Every row gives one point. Each copy is the shape, with its points in the same order, stretched, turned, moved and blurred by noise. Say if it was mirrored as well.

Shape, 6 rows:
[[ -2  32   3]
 [-64  31 -20]
 [ 37 -14  -2]
 [ 13 -34  25]
 [ 40  12  42]
 [-18  28 -16]]
Copy 1 (6 x 3):
[[ 13  27   0]
 [ 33  33 -54]
 [-28 -17  23]
 [ -1 -41  18]
 [  8  -1  49]
 [  8  25 -21]]
Copy 1 is: mirrored
Copy 2, 6 rows:
[[ 25  21  -2]
 [-29  52 -32]
 [ 35 -43  -3]
 [  1 -44  24]
 [ 52 -17  41]
 [  8  25 -23]]
Copy 2 is: only turned

Shape, 7 rows:
[[ 18  -3  29 -39]
 [ 31   0  72   5]
 [  1  14 -17 -16]
 [ -5   1  70 -16]
 [ -2   4 -45  -5]
 [ 30  35 -37 -18]
 [ 40  -7 -44 -13]]
Copy 1 (7 x 4):
[[ 55 -30   1  -4]
 [ 16 -50  36  38]
 [ 25   4 -26 -11]
 [ 41 -52  -7  42]
 [  5  14 -37 -33]
 [ 24  37  -1 -23]
 [ 12  11   6 -56]]
Copy 1 is: mirrored
Copy 2 (7 x 4):
[[ 19  38  12 -16]
 [-10  75   7  26]
 [ 19 -13  14   0]
 [-20  52  -2  -7]
 [ 35 -32   0  -2]
 [ 40 -20  40  10]
 [ 64  -9   7  12]]
Copy 2 is: mirrored
Copy 3:
[[  7 -22  26 -25]
 [ -4  32  54 -35]
 [ 15 -17  -5  10]
 [-14   4  55 -17]
 [ 16 -15 -37  17]
 [ 53 -15 -15   9]
 [ 35 -10 -37 -21]]
Copy 3 is: mirrored
Copy 4:
[[  0  -8  38  -3]
 [ 32 -21  27  47]
 [-45   8   3  -2]
 [  6 -22  51  46]
 [-60  16 -30 -13]
 [-29  37 -15 -27]
 [-27   4 -33 -36]]
Copy 4 is: only turned

Shape:
[[  19   18   17  -16   -1    1]
 [  19   -3  -64    5   -1    8]
 [  11  -17   23   23    7    2]
 [  17   29  -31   23  -23   21]
 [  21   26   25  -10    3   62]
 [  12   24   27    8    5    0]
 [  -2    1   23  -24  -55   24]
 [ -24   -1   13    1  -14   19]
 [-105  -61   26    6  -23   26]
 [ -22   19   15    5    1    7]
 [   8    6   20   -8    8   18]
 [  17   31   18   15  -40    1]]
Copy 1:
[[  12   10   21    2   -7    4]
 [  12   -3  -41  -25  -16  -31]
 [ -17   -6   -7   35  -27    1]
 [  12   42  -18  -13  -41  -18]
 [  13   45   -4    5  -43   60]
 [   5   26   24   25  -14    6]
 [ -22    1   22  -35  -39   22]
 [ -31   18    2  -10  -15   14]
 [-121  -13  -26  -10   27   18]
 [ -25   32    6    4    6    2]
 [   1    8    9   19  -11   25]
 [  -9   35   33    2  -49   -8]]
Copy 1 is: only turned
Copy 2 (12 x 6):
[[  19   -7   34   -5  -14   -7]
 [  34   32  -35   19   17   20]
 [ -11  -10   19   27   19   -1]
 [  18   45   25   26    3    6]
 [   4    6   77    1   -6   40]
 [   6   -4   45    6    7  -23]
 [ -16    4   41   -5  -60   16]
 [ -29   11   20  -12   -6   10]
 [-110   10  -20  -44   -7   39]
 [ -21   11   28  -15    9  -12]
 [   0   -6   36   -5    1   10]
 [   4   19   54   27  -22  -21]]
Copy 2 is: only turned
Copy 3 (12 x 6):
[[ 25  18  17 -14   4 -11]
 [-42   8 -24 -34  24  22]
 [ 16  -8  16   9 -22  13]
 [-27  54   2  -6   9  25]
 [ 54  60 -12   5 -12  21]
 [ 26  16  28   8   4   6]
 [  3  56  -9  -6 -41 -34]
 [  7  19 -17  26 -21 -21]
 [ -3 -18 -83  84 -57 -60]
 [ 10  16  -2  29   8 -12]
 [ 30  17  -3   0  -8   1]
 [-13  48  37   3 -14  -3]]
Copy 3 is: mirrored
Copy 4 (12 x 6):
[[ 18  -5  26   8 -10 -16]
 [ 47   8 -24 -41  19 -17]
 [ -2 -29   6  13  13  -1]
 [ 62  14 -27  -2   5   8]
 [ 30  14  34  12  12  40]
 [ 14  -7  11  30   1  -9]
 [ 12   0  -1 -14 -46  33]
 [ -3  16 -13   6 -12  12]
 [-83  21 -69 -10 -22  36]
 [ -1  13 -10  17   1  -5]
 [  3   1  18   8   7  -2]
 [ 41 -13 -10  18 -27   6]]
Copy 4 is: only turned

Shape:
[[-29 -19 -28   9  -8  39 -34  13   9]
 [ 21 -10   1  -9  27 -19  23 -38 -26]
 [-32 -16  -1  47 -22 -41  -7 -15 -14]
 [ 22   2 -22   2 -33 -22  36 -18  -2]
 [ -2 -14   5  56  13   9  19 -15   0]
 [-14  28  44  16 -16 -18 -28 -29  11]
 [-72   4 -18  31  22   0  56  29  43]
 [-22  34  23 -40  24  47  31 -30  39]
 [-29 -28 -41  20 -27 -44   8 -21  44]
 [-10  31 -17 -18  20 -34 -27  -8  44]
 [ -7 -33 -30  11  21  54  55  10 -43]
 [-17  16  -3  40 -70  24 -29  -3  39]
 [ 14 -39  20 -48   3  -3 -38  10  42]]
Copy 1:
[[ -8 -18 -20  18  -2   7  63 -10  -3]
 [ 44   0  13 -13  16  25 -20  -5  28]
 [ 34 -40   1   3  -8 -10  18  42  28]
 [ 36  -5 -18 -59   6   2 -21  27  27]
 [ 50  -7  -6  16 -30  -7  19  -2   9]
 [  0 -45   7  19  -3 -24 -28   3   5]
 [  9  17 -47  28 -49 -32  40  -2  72]
 [-27  18 -17  15 -47   5 -23 -58  31]
 [ 31 -50 -28 -42  -4 -24  34  10  58]
 [  3 -34 -25   0  47 -24 -12 -23  41]
 [ 31  55 -12   9 -38  47  47   7  12]
 [ -8 -47 -39 -17 -22 -32  26  15 -24]
 [-15 -12  43 -12  40 -27  24 -37  14]]
Copy 1 is: mirrored
Copy 2:
[[ 15   1  -2 -17 -26  39  17 -14 -15]
 [ -7  14  12  51  22 -33 -40  -3 -33]
 [-37 -18 -19 -29   8 -13 -18  21 -44]
 [-11  31 -25  19  -8 -58 -19  10 -20]
 [ 17 -27  -5  12 -13 -23 -17  -6 -65]
 [-43 -30   6  -6  12 -27 -19 -16  31]
 [-27 -37 -80  26   5  33  43 -22 -65]
 [ -9 -13   9  63   5 -10  27 -72   6]
 [-13  21 -52 -32  27 -18  21  31 -39]
 [-17  -2 -50  13  36   9 -26 -26  21]
 [ 23  12   5  56 -49  12   5 -15 -90]
 [ -5  -9 -18 -63 -44 -19  13 -11  14]
 [ 36   7  -6  26  10  13  17  22  57]]
Copy 2 is: only turned
